Rows are points. Each copy is the shape, with its points in the same order, turned, moved and blurred by noise. Say if it was mirrored as well.

Shape (6 x 3):
[[-48 -90  38]
 [  2   5 -29]
 [ 36 -54  30]
 [ 21 -34 -32]
 [ 16  49 -35]
 [ -4  45 -32]]
Copy 1 (6 x 3):
[[ -30 -103   29]
 [  -7    4  -16]
 [  39  -54   51]
 [  25  -29  -14]
 [   9   59  -11]
 [ -25   51  -21]]
Copy 1 is: only turned
Copy 2 (6 x 3):
[[-68 -85  12]
 [  3  16 -18]
 [ 23 -68  15]
 [ 14 -25 -33]
 [ 22  56 -12]
 [  3  56 -13]]
Copy 2 is: only turned
Copy 3 (6 x 3):
[[-31 -61  81]
 [  6   1 -19]
 [ 50 -54  36]
 [ 15 -39 -16]
 [ 18  42 -40]
 [  8  39 -35]]
Copy 3 is: only turned
Copy 4 (6 x 3):
[[-73 -85  20]
 [ 13 -12 -34]
 [ 20 -90   2]
 [ 14 -56 -50]
 [ 55  23 -39]
 [ 30  27 -31]]
Copy 4 is: only turned

Shape (9 x 6):
[[ 68  44 -42 -16  10  34]
 [-18 -44 -18   4 -48 -70]
 [ 70  -4  -4   0  41  40]
 [  2  18  60 -25  53  29]
 [-36 -19   4  41 -34   6]
 [ 31  44   1 -22 -74  16]
 [ -9  42 -53  83 -63 -52]
 [-20 -23 -14 -40  56  53]
 [ 10 -58 -50  -4  -1  36]]
Copy 1 (9 x 6):
[[  5  77 -30 -35  16  22]
 [ 55 -57  24  -7 -36 -38]
 [ 25  58   9  -8  45  58]
 [-44  19  64  10  46  45]
 [  7 -46  -8  47 -14   5]
 [-19  46  -7   0 -67  -4]
 [ 31 -10 -65  40 -16 -87]
 [-25 -25  13 -39  46  75]
 [ 42 -26 -26 -22   4  62]]
Copy 1 is: only turned
Copy 2 (9 x 6):
[[ 64  38 -29 -37  -3  19]
 [-12 -75 -21   1  -1 -78]
 [ 48  -2  14 -45   6  53]
 [-29  31  66 -36   8  24]
 [-32 -39  -9  44  11  -6]
 [ 29  28 -21  28 -62 -27]
 [ 46 -23 -44  77  52 -70]
 [-45   8 -13 -70  15  45]
 [-10 -46 -58 -34   0  37]]
Copy 2 is: only turned
Copy 3 (9 x 6):
[[ 46  13 -92 -20  46   6]
 [ 52   8  37 -58 -39 -56]
 [ 40 -40 -59  -4  79  -6]
 [ -9 -20   4 -15  87  44]
 [  4 -15  18  20 -41 -15]
 [ 52  47 -46 -27 -20  52]
 [ 60  72  -4  40 -48 -61]
 [-48 -51 -45 -47  48  -8]
 [ 17 -68 -44 -27  -8 -40]]
Copy 3 is: only turned
